Each point is reached from the start by the listed moves, each made once or not at all, plus a little noise. Is the number of moves made odd or even? Then give how often each move was made.

Moves:
(1): [  9 -15  34]
(2): [ 28  16 -12]
(3): [ 4 26  1]
Start: [19  7 -1]
Points:
[29 -9 34] -> odd (1, 0, 0)
[31 17 32] -> even (1, 0, 1)
[18  7 -1] -> even (0, 0, 0)
[23 33 -1] -> odd (0, 0, 1)
[60 32 23] -> odd (1, 1, 1)

Moves:
(1): [ 16 -12   2  15  -4  -1   5  20   2 -17  15]
(2): [ 11   7 -15 -11  20 -13  11  27  16  -3  -6]
(3): [-10  -5  10 -20  -3   3  10  24  -4  -1  14]
(4): [  1   5  18  17   8  12   1   4 -12   8   4]
(5): [  7 -20  11  -6   6   7 -23  -2 -19 -16   3]
(6): [-9 -1 14  7 -2  8 -4  0  6 -9 -6]
(7): [-6 -7 -3  2 18 -4 29 -2 -2 -3 10]
(8): [-13  -4 -25  -7  -1  12  10  -1  -7   7 -20]
Start: [ -7   2  -8 -19   7 -10   8  -7  14   8   9]
Points:
[ -6 -16 -22 -23  58   2  36  18 -11   1   0] -> odd (0, 1, 0, 1, 1, 0, 1, 1)
[-10 -14 -25 -35  30   3   1  16  11 -12 -20] -> even (0, 1, 0, 0, 1, 1, 0, 1)
[-11 -13  -9 -45  37  10  17  45 -13   2   5] -> odd (0, 1, 1, 1, 1, 0, 0, 1)
[-18 -25 -30 -60  46  -6  46  39  -2  -9  11] -> odd (0, 1, 1, 0, 1, 0, 1, 1)

Moves:
(1): [  6  -3   0 -10   7  -9  11  -5  16  13  -2 -16   0]
(2): [ 10  -1   8   2   8  16   7  26 -13   9   2   4  -1]
(3): [ 4 -2 18 -2  7 -3 -3 -8  9 -9 -7 17 13]
(4): [  2  11  -4  -2  -1   1 -11   2   6   9 -10   8  17]
(5): [ 25 -13  17  15   6   6  -2 -16 -14  13  14  -6  -8]
(6): [ -1  -5 -21  -5   3   4  19  -2   3   1  -4  -4  22]
(7): [  5   1 -14  -4  -9 -33  12  -2   2   9 -35   9  -1]
(8): [  4  -3   7  27 -16   7   8  24  -9  10   1  -6   8]
(9): [-14  -3   2  23  10   0  -3   6   3   4   1 -10  -2]
(10): [-14   2  14 -23  -6   3   7   1 -14  -1 -20  -6   3]
(11): [-18   7   8   5   6  10   6  -2   6   5  -1   1  -8]
Start: [-16  -2   2  -5 -10   5  -7  -6   9 -14   8   3  -8]
Points:
[-15  -3 -16 -16   4  -8  48   9  22  24 -32  -2   4] -> odd (1, 1, 0, 0, 0, 1, 1, 0, 0, 0, 1)
[ 5 -5 29  8 18 38  9 -8  5 15  3 23 27] -> even (0, 1, 1, 1, 1, 1, 0, 0, 0, 0, 1)
[-42  10  -1 -40  -1  13  26 -11  25  14 -30 -15  27] -> odd (1, 0, 0, 1, 0, 1, 0, 0, 0, 1, 1)
[-13  -2  30  30   9 -15  -8 -27  20  18 -30  22   4] -> even (0, 0, 1, 1, 1, 0, 1, 0, 1, 0, 1)
[-39   4 -20 -15 -13 -21  18   0   7   9 -60   0  31] -> odd (0, 0, 0, 1, 0, 1, 1, 0, 1, 1, 0)

Moves:
(1): [  8   8   1  -8   6  -7  -7 -10  13   1  -2  -1   9  -3   1  -4   0   0]
(2): [ -8  -5  -4   1   2   8   9  -9   5   0   3  -2   1   2   6  -5   8 -10]
(3): [ -5  -1   1   2   1   5 -10  -4   4  10  -5  -1  -4  -6   2   1   2   2]
(4): [ 7 -6  2  2 -7 14 -1 -7  8  8  4  7  2 12  4 -7 -8 -6]
(5): [  1   3  12   3 -10  -6 -11  17 -14   3 -14  -9   8   1  -5 -11  -8   9]
(6): [ 12  -1   3   6  -4  -3   5   3   4  -7  -1 -15  -3   3   8  10  -2   3]
(7): [ -2   3  -3 -11 -17  10   0   4  -1  13   8 -15   8   8   6   6  15  -9]
(8): [ -1   3   1   5  -4   7 -13   4   2  -3  -9  12   0  -1   5   0  -1   3]
(9): [-10  -5   5   6   5  -9  -2   7   3  -6   1 -11 -10 -12  -1   3  -3   2]
(10): [-8  3  9 -1  3 -2 -4  3 -5  2  0  6  4  6 -3  1  4  7]
(11): [  5   2   9   8  -9  -1  -8   3  -9 -12   7   4   1   1   1  -3   6   5]
(12): [ -1  -6 -10  -5 -12  -3  -1  -5  12 -11 -12   5  -7  10   2  -5  14  10]
(13): [  3   7  -5   4   0   2 -10  -5  12  -6   5  -5   4  -2   6  -7  -3  11]
(14): [ -3   0  -1 -10 -13   8 -18  -9  -4  -5   2  -6  -2   8   9   4   7   2]
(15): [ -5  -4   3  17  -9  -4   4   0   5   9  -5 -14   6  -4  -7  -5  -9  -1]
(16): [ 13  -7  -2 -10  15   6  -2   3  -2   2   2   0  11   0   3   9  -4  -5]
(17): [ -1  15  -3  12   1 -17  -4 -10  -1  -5   5  21   1  15   5 -12  -3  -3]
(18): [ 10   5  -3  -5  -1   1  -4   1   6   2 -12   0  -4   8  -5   4   1   3]
Start: [ 6 -8 -3 -7  4 -6  4  4  8  6  6  4 -2  5 -1  0 -6 -4]
Points:
[-22  15  10  -6 -33   7 -47   1  -6  21  -4  12  13  37  24 -15  20  -5] -> even (0, 1, 1, 0, 1, 0, 1, 1, 0, 1, 0, 0, 0, 1, 0, 0, 1, 0)
[ 17 -14 -14 -27 -34  41 -31 -13  39   0   6  -7  14  51  45   5  25   1] -> even (0, 1, 0, 1, 0, 1, 1, 1, 0, 1, 0, 1, 1, 1, 0, 1, 0, 0)
[ 35  -3   9 -18  -8   7 -10  22   1   6   9 -15  15  31   9  28  14  -1] -> even (0, 0, 0, 0, 0, 1, 1, 0, 0, 1, 1, 0, 0, 0, 0, 1, 0, 1)
[ -1  -8  30   6  -5  -9 -19   9   8   4   5  -1  11  12   5 -26  -6   2] -> odd (1, 1, 0, 1, 1, 0, 0, 0, 1, 1, 1, 0, 0, 0, 0, 0, 0, 0)
[ 14  13   1 -22  -3  -4 -36  -8  27  -1   4  -7  12  38  32  17  18 -11] -> odd (1, 1, 0, 0, 0, 1, 1, 1, 1, 1, 0, 0, 0, 1, 0, 1, 1, 1)
[ 30  17  19  17 -55 -18 -56  -3  24 -13 -30  14  10  60  14 -27  -3  27] -> even (1, 0, 0, 1, 1, 1, 0, 1, 0, 1, 1, 1, 0, 1, 1, 0, 1, 1)
[  6   2   8   0 -45  -4 -51  11   7  14 -23 -10  19  45  22   1  10  12] -> odd (0, 0, 1, 0, 1, 1, 1, 1, 0, 1, 0, 1, 0, 1, 1, 1, 1, 0)
[ 23 -18   8 -16 -32  25 -26  -7  24  39  -1 -51  30  25  25  -3  -4 -20] -> even (1, 1, 1, 1, 1, 1, 1, 0, 0, 0, 0, 0, 0, 1, 1, 1, 0, 0)
[ 13   3   9  19  -5 -12 -24  -5  18   2   7  24 -16  25   6 -13 -10   0] -> even (0, 0, 1, 1, 0, 0, 0, 0, 1, 0, 1, 0, 0, 0, 0, 0, 1, 1)
[ 11 -14   7   0   8  15 -10 -12  32  25   0  12  28  15  10 -11 -15 -17] -> odd (1, 1, 0, 1, 0, 0, 0, 1, 0, 1, 0, 0, 0, 0, 1, 1, 0, 0)
